Each point is reached from the start by the listed moves, each made once or not at all, plus a little noise. Say if it took an odd or an even number of moves. Then give how often each move was made.

Moves:
(1): [36 -9  4 -6]
(2): [10 38 -1 -1]
(3): [ 0  5 22  4]
Start: [15 -2 16 -1]
Points:
[24 36 14 -2] => odd (0, 1, 0)
[60 32 41 -3] => odd (1, 1, 1)
[50 -6 44 -3] => even (1, 0, 1)
[15 -4 14 -1] => even (0, 0, 0)

Moves:
(1): [34  0 -8 -3  2  0 -9]
(2): [  1  30  -7   6 -12  -2 -19]
(3): [10  6 31  4 -3  6  5]
(4): [  2 -10  -9  40  -3   1  -6]
(5): [-3 17 -4  0 50 -5 -7]
(6): [-9  1 -6  0  6 49 -1]
Start: [ 21  11  -8  11   3 -17 -11]
Points:
[ 60   8   3  55   9  40 -18] => even (1, 0, 1, 1, 0, 1)
[ 48  50 -42  57  47  23 -54] => odd (1, 1, 0, 1, 1, 1)
[ 31  17  26  12   1 -11  -8] => odd (0, 0, 1, 0, 0, 0)

Moves:
(1): [20 15  1 -7  1 -5 10 -5 -5 -6]
(2): [-14  10  -1 -20   3  -3   1   0   2  12]
(3): [ 3  3 19 -1  7 -1  2  0  8 -9]
(4): [-2  6 -5 10 -2 -8 -5  3 10  3]
(5): [ 10   9  -2   1  17   8 -10   3   2   6]
(6): [-2  9 -3  5 -8 14 -5 17  4  4]
(7): [-7 -3 -6 -2 12  0 16  1 -1 -1]
(8): [  1  -2   2 -14   8  -8  -5  19  -4   4]
Start: [ 1  9  5  5 20  3  2  2  5 -4]
Points:
[17 60 14 -6 40  7 -5 21 28  8] => even (1, 1, 1, 1, 1, 1, 0, 0)
[  2  22  17   7  23  -1 -11  44  24  -2] => even (0, 0, 1, 1, 0, 1, 0, 1)
[27 50 14 16 36 14 -7 19 25 -3] => odd (1, 0, 1, 1, 1, 1, 0, 0)

Moves:
(1): [ 10 -10  15  -3  12  -5   4 -11   9  -9 -11  -4 -13   1]
(2): [ -3  11  -9   9   0 -12  12   5  12   4  22 -12 -17  13]
(3): [ -6   8   4 -27  -4  14  -3  -5  -3 -14  17  18 -21  18]
(4): [  1   3   9  19  -1  -6  -8 -12 -15  -3  -3  -4   9   9]
(5): [-17  18   3   3  31   3 -22   7  17   9 -13  -4  -1   4]
(6): [  4   7  -6  11   5  15   0 -16  -4  12  -9  -6   1   1]
(7): [-14   1  -5   6  15  -4  24 -10  -1   5   5  16   9   1]
(8): [ 19  24  22  -5  10  14  32  40 -26  -7  13  -2  -2 -21]
(9): [-26  -1   5   7  -4  12 -10 -12   8  -7  10  -8  -3 -17]
(10): [  8 -14  19  13   5  -6  -4  -6  -6  33   5   5   5  -5]
(11): [ 12 -14 -16  10  17  15 -18   3  -1  -5  14   7   6  -3]
Start: [  0  11 -16  11  -7  -5   5 -17  -7  14 -25 -22  15  -5]
Points:
[ 22  41  -1  18   6  25  36   6 -35  18 -20 -31  14 -24] => even (0, 0, 0, 0, 0, 1, 0, 1, 0, 0, 0)
[ 39   3  11  44  54  25  42 -18 -35  42  -8  -6  22 -31] => even (1, 0, 0, 0, 0, 1, 1, 1, 0, 1, 1)
[  6  23 -30  40  58  11 -18 -29  25  24 -21 -39  -8   9] => odd (1, 1, 0, 0, 1, 1, 0, 0, 0, 0, 1)
[ 10  12   8  60  51  27  42 -23 -14  39  23 -25   2 -35] => even (1, 1, 0, 0, 0, 1, 1, 1, 1, 1, 1)
